Each row is a point. Each copy is the shape, with its points in the same order, turned, moved and blurred by noise. Is it also mirrored, or only turned?
(in the rows, 128 means zero)

Shape:
[[154 183 109]
 [113  92 181]
 [111 158 141]
 [181  90 117]
 [150 116 109]
 [116  97 134]
 [122 155  94]
 [101 133 238]
 [115  92 107]]
Copy 1, 9 rows:
[[153 175  92]
 [ 65 127 146]
 [114 121  92]
 [131 175 179]
 [142 152 148]
 [106 117 160]
 [158 129 105]
 [ 11 132 110]
 [135 114 163]]
Copy 1 is: only turned
Copy 2:
[[139 131 200]
 [102 118  88]
 [149 146 144]
 [ 91  61 156]
 [122  84 158]
 [130  97 112]
 [166 114 174]
 [ 85 189  74]
 [147  76 121]]
Copy 2 is: only turned
Copy 3:
[[ 64  98 147]
 [147 184 114]
 [102 121 109]
 [124 156 196]
 [117 127 173]
 [147 148 141]
 [106  86 144]
 [111 211  62]
 [159 123 155]]
Copy 3 is: mirrored
Copy 4, 9 rows:
[[152  94 175]
 [ 78 124  87]
 [108  84 127]
 [135 180 123]
 [142 139 116]
 [122 121  89]
 [163  92 134]
 [ 23  89 119]
 [152 122  85]]
Copy 4 is: mirrored

Shape, 9 rows:
[[ 90 160  91 181]
 [100 158 142 133]
 [ 58 113 107  84]
 [ 94  93 128 154]
 [146 149  67  90]
 [161 144 121 162]
 [135 126 138 123]
 [117  58 169 106]
 [159 147 186  85]]
Copy 1:
[[158 190 108  93]
 [158 157 110 154]
 [165 150 206 143]
 [139 111 156  99]
 [ 79 202 165 144]
 [100 148  92 115]
 [105 128 133 151]
 [101  73 170 156]
 [ 97 116 104 224]]
Copy 1 is: mirrored
Copy 2 (9 x 4):
[[144 192 143 162]
 [115 151 151  98]
 [ 41 146 133 145]
 [119 147  81 110]
 [115 101 173 172]
 [175 124 138 125]
 [128 115 133 114]
 [ 82  96  71  84]
 [127  74 162  54]]
Copy 2 is: mirrored

Shape:
[[115 103 149 111 140 146 111 122]
 [107   7 111 127 138 143 135 108]
 [108 150 123 130 119 137 115 100]
 [128 147 115 115 111 139 159 141]
 [139 157 141 126  95 116 114 121]
 [142 149 138 126 115 128 101 143]
 [115 134 126 118  72 128 213 137]
 [156 109 114 118 112 147 152 124]
 [152 134 123 112 113 139 125  81]
 [136 145 122 129 142 108 119 140]
 [126 149 113  87 113 122 122 138]
 [140 132 114 122 122 141 102 145]
 [110 137 110  72 128  95 116 132]
 [148 148 135 105 136 124 118 116]]
Copy 1 (14 x 8):
[[145 123 139 161 137 140 139 135]
 [179 155 184 113 186 182 111 171]
 [110 125 118 164 126 128  90 131]
 [ 84 142 133 120 127 142 123 108]
 [ 93 102  91 141 129 132 127 139]
 [106 100 113 133 129 108 140 130]
 [ 41 147 148 109 111 192 121 121]
 [119 136 125 107 153 162 124 102]
 [126 130  90 147 145 157 102 117]
 [114 137 116 116 119 101 130 136]
 [ 84 142 112 153 149 114 141 124]
 [120 115 127 133 151 106 129 118]
 [ 94 168 111 163 149 115 153 149]
 [122 130  95 145 126 129 135 117]]
Copy 1 is: only turned
Copy 2:
[[137 116 123  99 122 148 156 153]
 [151  63 104  38 106 101 117 127]
 [150 128 112 149 146 121 150 166]
 [120 152 105 148 103 117 126 149]
 [117 155 111 146 163 132 145 146]
 [111 140 111 145 149 159 140 150]
 [126 195  93 130  91  74 118 128]
 [111 132 124 116 115 112 105 153]
 [122 126 142 129 152 103 134 171]
 [124 122 122 158 132 148 134 126]
 [ 97 129 107 153 118 126 159 149]
 [108 115 104 140 134 152 127 157]
 [ 98 109 110 152 118 117 182 126]
 [115 129 145 146 138 137 148 147]]
Copy 2 is: only turned
Copy 3, 14 rows:
[[126 149 124 128 150 156 107 148]
 [ 99 151 127 147 243 167 139 114]
 [140 147 165 113 121 129 107 126]
 [155 137 130 158 116 108 134 125]
 [136 145 137 100 105 100 130 143]
 [117 143 126 116 101 120 124 153]
 [186 155 109 164 145  68 147 106]
 [135 114 129 151 154 111 142 141]
 [150 110 158 107 141 124 125 149]
 [115 128 125 122  99 134 122 114]
 [151 144 136 129 102 140 150 136]
 [108 138 138 136 110 136 133 147]
 [154 151 123 111 105 166 158 113]
 [143 115 130 111 110 137 121 143]]
Copy 3 is: only turned
